Each row is a point. The points of each table are mixes of a few directions, plus a little noise. Count the directions of each table, and those that both share. Where both have some left over, give the other angles between the two spaces (their principal angles), to ten degrees, smallest first.

First (7 x 2):
[[ -3   9]
 [-11  32]
 [  1  -3]
 [  6 -20]
 [ 33 -95]
 [-13  40]
 [-12  36]]
Second, 4 rows:
[[ 16 -14]
 [-15  13]
 [-47  41]
 [ 46 -40]]
Directions: first 1, second 1, shared 0; angles 30

First:
[[-20  -3 -10   9   2  -3]
 [ 60  11  30 -25  -7   9]
 [-48  29   2  42 -67 -62]
 [  7  23  19  10 -43 -31]
 [ -4 -37 -28 -20  70  53]
 [ 33 -28  -7 -33  61  54]
 [-37 -20 -28   8  29  14]
 [ 41  -2  14 -23  14  20]
 [-32  27   7  32 -59 -53]]
Second (8 x 6):
[[-26 -35 -35  -6  60  40]
 [ -5  -7  -6  -1  12   8]
 [ -5  -6  -7  -1  11   7]
 [-27 -35 -36  -6  62  40]
 [ 29  39  38   7 -68 -44]
 [  9  13  12   2 -21 -14]
 [ 40  54  53  10 -94 -62]
 [-16 -21 -21  -4  38  25]]
Directions: first 2, second 1, shared 1

First:
[[ 42 -23 -46  95 -19   8  24 -49   7  26   7]
 [ 18  22   7 -63  70  14  15 -11  31  11  14]
 [ -6   6   2   4  10   3   4  -2   5   0  -2]
 [ 18 -18 -10  39 -37 -13 -13  21 -48 -29 -31]
 [-37  17 -23 -18  -3 -19   4   0 -34 -38 -14]
 [-15   8  33 -12 -30  -8 -20  31   4  -1  39]
 [ -7   6   6 -10 -18 -16 -13  25 -30 -29   1]
 [  0  -2  44 -28  35  30  -2  -1  67  53  13]
 [ 20 -33 -30 -35   3   9   3 -34  12  30 -17]
 [-34  16  15  28 -12  -7  -5  21 -14 -22 -10]]
Second:
[[ 17 -39 -27  33 -52   0  -3 -30   9  34  15]
 [ 23  38  -2   9  50  -3  19   7 -17 -33   5]
 [-13 -30   1 -26 -49 -17 -31  31 -47 -26 -44]
 [-11  25 -27 -23  29 -14  16  -8 -30 -38 -11]
 [ 23 -13   7  -2   1  12  -2  -8  24  28  15]
 [ 12  23  41 -49   6  -7 -16  39   4  -9  50]
 [-10  35  28 -37  54  10  10   6  32   4  22]
 [ 67 -35  -7  47  14  25   7 -16  16  34 -26]
 [-46 -16  -7  17 -23   6   1 -21  20  23 -21]
 [-61  13  -6  30 -30 -13   1  -1 -12 -18  -5]]
Directions: first 6, second 6, shared 6

First:
[[-15  14 -15  14  48 -52  -1 -20 -17  42   6  21 -43   6 -39 -31  34   8]
 [-25   4  -5  12  32 -47   4 -24 -40  30  -7  19 -53  11 -40 -46  46 -10]
 [-16 -26  25 -10 -54  32  11  -3 -46 -43 -28 -14  -7  10  11 -22  11 -42]
 [-21 -20  19  -4 -34  11  11  -9 -49 -25 -24  -5 -22  11  -3 -31  22 -37]
 [  7  26 -25  13  60 -45  -9  -4  31  50  23  19 -11  -6 -23   5   4  36]
 [  8 -25  25 -18 -71  66   5  18  -5 -61 -18 -27  40  -1  43  20 -28 -26]
 [  2 -20  20 -13 -52  46   5  11 -11 -45 -16 -19  23   1  29   9 -16 -23]
 [ 31  24 -22   3  37  -7 -14  16  70  27  31   4  37 -16  11  47 -37  50]
 [  6  20 -19  10  46 -34  -7  -2  25  39  19  14  -7  -5 -17   6   2  29]
 [ 23   3  -2  -7 -11  28  -6  19  41 -13  12 -11  42 -10  28  40 -37  18]]
Second:
[[ 16  -1 -28 -53 -20 -76 -36 -19 -39 -37 -31  -5 -13  68 -55  12  40  22]
 [ 27  34  11  15  -5  24  43 -44  15 -24   5  23   1 -69  -4  36  38  61]
 [-82 -46   5  10 -43 -25  43   9   0  48  76  21 -30   3  15   4  24 -42]
 [ 12  12   8  -5  26 -14 -27  20 -13 -13 -43  -7   5  19  -1 -43 -24 -12]
 [ -5 -19 -10 -18 -50 -36 -20  18  29  -7  29 -19  19  10  15  32 -25   4]
 [ -3  15  12   8  51  33  26  -7 -29   5 -25  28 -13   4 -12 -26  27  -5]
 [-25 -25  -8 -10 -15  -6   0  19   4  17  27   0   3  29   8  12  -7 -23]
 [ 28  25   3 -19  13   9  12  -8   3 -34 -20  19  20  -1  -9  26  16  42]
 [ 27   7 -11  17  33  62  -7 -15  -1  16 -11 -14   1  -8  -3   6  -7  -4]
 [ 14  13   2  28  14  39  15 -30  -1  10   0  -2 -13 -43  -3   0  13  10]
 [ -9 -13  16  26  -4 -10 -49  56  30  20  -7 -42  20 -11  50 -57 -95 -53]]
Directions: first 2, second 6, shared 1; angles 80

First (9 x 32):
[[ -3  -3   8   6   9   2 -41  27   5  -3  -7   4   0 -45  13  38  16  30
    8  43 -11 -13  13 -16  23   4  -7 -43   6   7  28   9]
 [  6  -9   6   4   3  13 -21   2  18  -5 -22   8  10 -35  13  25  11  14
    0  29 -17 -10  12  -7   5  11   2 -33  14 -10  17  12]
 [  9 -26  18  28  23  20  10  -2  37   2  -6  15  13  -2   3 -27   4 -23
  -22 -22 -25 -26  15 -10  -7  -7   5   1  23 -18   5  12]
 [  3   1  -1   4  -1   4 -16  25  -4   4  -1  -1   9 -34   9  14  -1  24
    8  32  -7 -17   7 -12  -1  -2  -2 -29   5   4  -1  12]
 [ -6  11  -3  -6  -4  -8 -34  31 -17   0   4  -6  -3 -38   8  36   6  38
   18  45   3  -5   4 -11  17   1  -8 -35  -7  16  13   4]
 [-18  28 -20 -40 -25 -35  34 -56 -37  -9  16 -15 -36  92 -29 -10  -5 -35
    6 -58  49  70 -35  40   7   9  -1  75 -39  13  -9 -44]
 [  3 -17  12  15  16   9  24 -22  26  -1   1  10   0  33  -8 -35   1 -39
  -22 -47  -8  -3   2   3  -5  -5   5  31  10 -15   2  -3]
 [  7  30 -38 -46 -54 -10  49 -49 -40   0 -10 -20   8  42 -12 -10 -31  -9
   17 -14  31  44 -31  38 -45  19  13  38 -21  -5 -57 -13]
 [ -1 -14  18  36  31   6  -4  45  12  12  27   4   1 -12   1 -30  -1  -1
  -11  -9 -15 -40  15 -26   5 -28  -7  -4  11   9   3  12]]
Second:
[[-23   7  13  20  29 -25 -21  57 -23  10  54  -8 -32  12 -12 -14   5   9
    3 -11  16 -13   0 -22  37 -35 -21  12 -19  38  20 -12]
 [ 36 -29  -3  -7 -21  46  56 -95  60 -12 -71  23  46  15   9 -23  -8 -54
  -29 -33 -34   9   4  31 -58  39  33  14  39 -66 -28  16]
 [  1   1  -1  -2  -2   1  -1  -1  -1   0  -1   0   0  -2   1   3   0   2
    2   3   1   0  -1   0  -1   1   0  -2  -1   0  -1   0]
 [ 24  11 -30 -45 -57  20   0 -54  -1 -14 -70   0  38 -47  22  60  -7  29
   21  63  -9  27  -6  28 -38  53  20 -47  11 -31 -24  16]
 [ -5   3   1   2   5  -7  -7  13  -7   3  11  -3  -7   0  -2   0   1   4
    2   1   5  -2   0  -5   9  -7  -5   1  -5  10   5  -2]
 [  0   0   1   0   1   0   0   1   0   1   2   0  -1   1  -1  -2   0  -1
    0  -2  -1  -1   0   0   1  -1  -1   1   0   0   0  -1]
 [ 17   1 -16 -24 -31  17   8 -40   8  -9 -45   3  26 -21  12  26  -4   7
    6  25  -9  14  -2  19 -27  32  15 -21  11 -26 -16  10]
 [-21  13   5   8  17 -26 -28  54 -30   8  44 -11 -27  -3  -7   4   5  23
   12  10  18  -8  -1 -19  34 -26 -19  -1 -21  38  17 -10]
 [ -5 -13  16  24  26  -1  13   8  14   5  23   6 -11  30 -11 -39   2 -29
  -18 -43  -3 -13   4  -8   8 -22  -3  29   2   3   7  -5]
 [-22   6  14  21  30 -25 -20  56 -21  10  54  -8 -32  13 -12 -16   5   8
    3 -13  15 -14   0 -23  37 -36 -20  14 -19  37  20 -12]]
Directions: first 4, second 2, shared 2

First (9 x 32):
[[ 17   4  25 -19  38  28  19  19  13   8  10  11 -21  12 -14  26  20  -7
    5  -3 -20  -1   2  22  15  -7  -4   9  25   1 -29   3]
 [-16  -6 -17  13  24 -23   0  30  65  -2 -23  -3   0  -2 -59  10   0 -35
  -12   6 -29  25  -1  -1  16  -3  -7  -2  33 -11   2  -2]
 [  9   2 -47  -3 -59   0 -17 -44 -33  -3  16  -9  22  -3  15 -46 -19  17
   10   1  47  12  -2 -40 -23  -4   7  -3 -51  -4  10  -9]
 [ 22  -3  33 -17  34  -3  -3 -11 -20 -11  42  -3   4  12  10  17   6 -20
   10   1   7 -16  21  48 -11   1 -13   8  32 -26 -34   6]
 [ -9   2 -42   5 -18  -6   0   3  29   4 -11  -2   6  -3 -33 -17  -9 -17
    1   5   5  27   0 -32   1  -8  -6  -2 -12  -5  10  -7]
 [  3 -13 -14  15 -48 -19 -36 -41 -28 -15 -13 -16  20  -9  27 -36  -9  60
  -20  -8  21  -8 -39 -19  -8  13  44 -11 -33  13  20  -3]
 [-34  23  95  -2  86  27  65  86  -4  25 -11  33 -47  -3  40  90  19 -49
   17   6 -58 -46  54  60  18   3 -59  11  50  18   4  21]
 [ 19  -1 -18  -9 -31  23  -8 -25 -16   3   0   0  -1   4   7 -24   5  42
   -2  -9  16   6 -27 -26   2  -3  29  -1 -32  15  -3  -6]
 [-12  -7 -16  16 -26 -27 -20 -16  -6 -10 -10 -11  18 -10   8 -20 -14  10
  -10   1  12   0  -8 -12 -10   7  10  -8 -13  -1  21  -1]]
Second:
[[-21 -29   8  20  -8 -17 -30  -5  23  -2 -60 -12   2 -17  -6   1  -5  63
  -37 -12 -44   0 -64 -19  29  15  46 -10 -12  31  26   5]
 [  1  41  -7  -4  27  17  54  59  45  13  18  28 -26  18 -44  13  29 -71
   13  10   5  15  43  11   2 -22 -31   1  36 -10 -16  -9]
 [ 34  10  -8  16  20  29  12  44  13 -13  -4  -3 -31  13   7  20  11 -15
   20   6  11 -14  54  26  10  11 -19  21  61  -1  -2   3]
 [  0 -25 -30  26 -29 -19 -40 -21 -22 -20 -22 -29  18 -16  32 -12 -37  20
    7   5  16 -10  18 -12  -9  24  -7   8  -2  -4  33   7]
 [  8  49  18  -6   2  37  56  41  -9  17  21  35 -33  17  13   5  39 -18
    9  -1  20 -12  24  10  -4 -16  -5  -3   3  17  -8  -7]
 [  0 -38  -2  -3  -3 -21 -43 -42 -10 -12  -9 -25  24 -11   3  -4 -26  29
   -8  -4 -13   3 -28  -4   2  12  12   2 -11  -8  -1   7]
 [  6 -59  12  -6  -3 -22 -67 -66 -25 -17 -16 -36  30 -15  17  -3 -31  67
  -16 -12 -25  -5 -55  -1   7  22  32   3 -19  -2  -4  12]
 [  3  39  21 -26  18  23  50  21   4  20  39  33 -16  18 -17   6  34 -38
    7   0   9   5  10  12  -7 -26 -10  -6  -3  -3 -30  -9]
 [-31  13 -12 -17 -25 -26   9 -31 -18  13  32  10  31  -6  -6 -25 -15 -37
    5   6  22  18  -1 -24 -31 -20 -19 -16 -53 -19   1  -8]]
Directions: first 5, second 5, shared 3; angles 40, 70
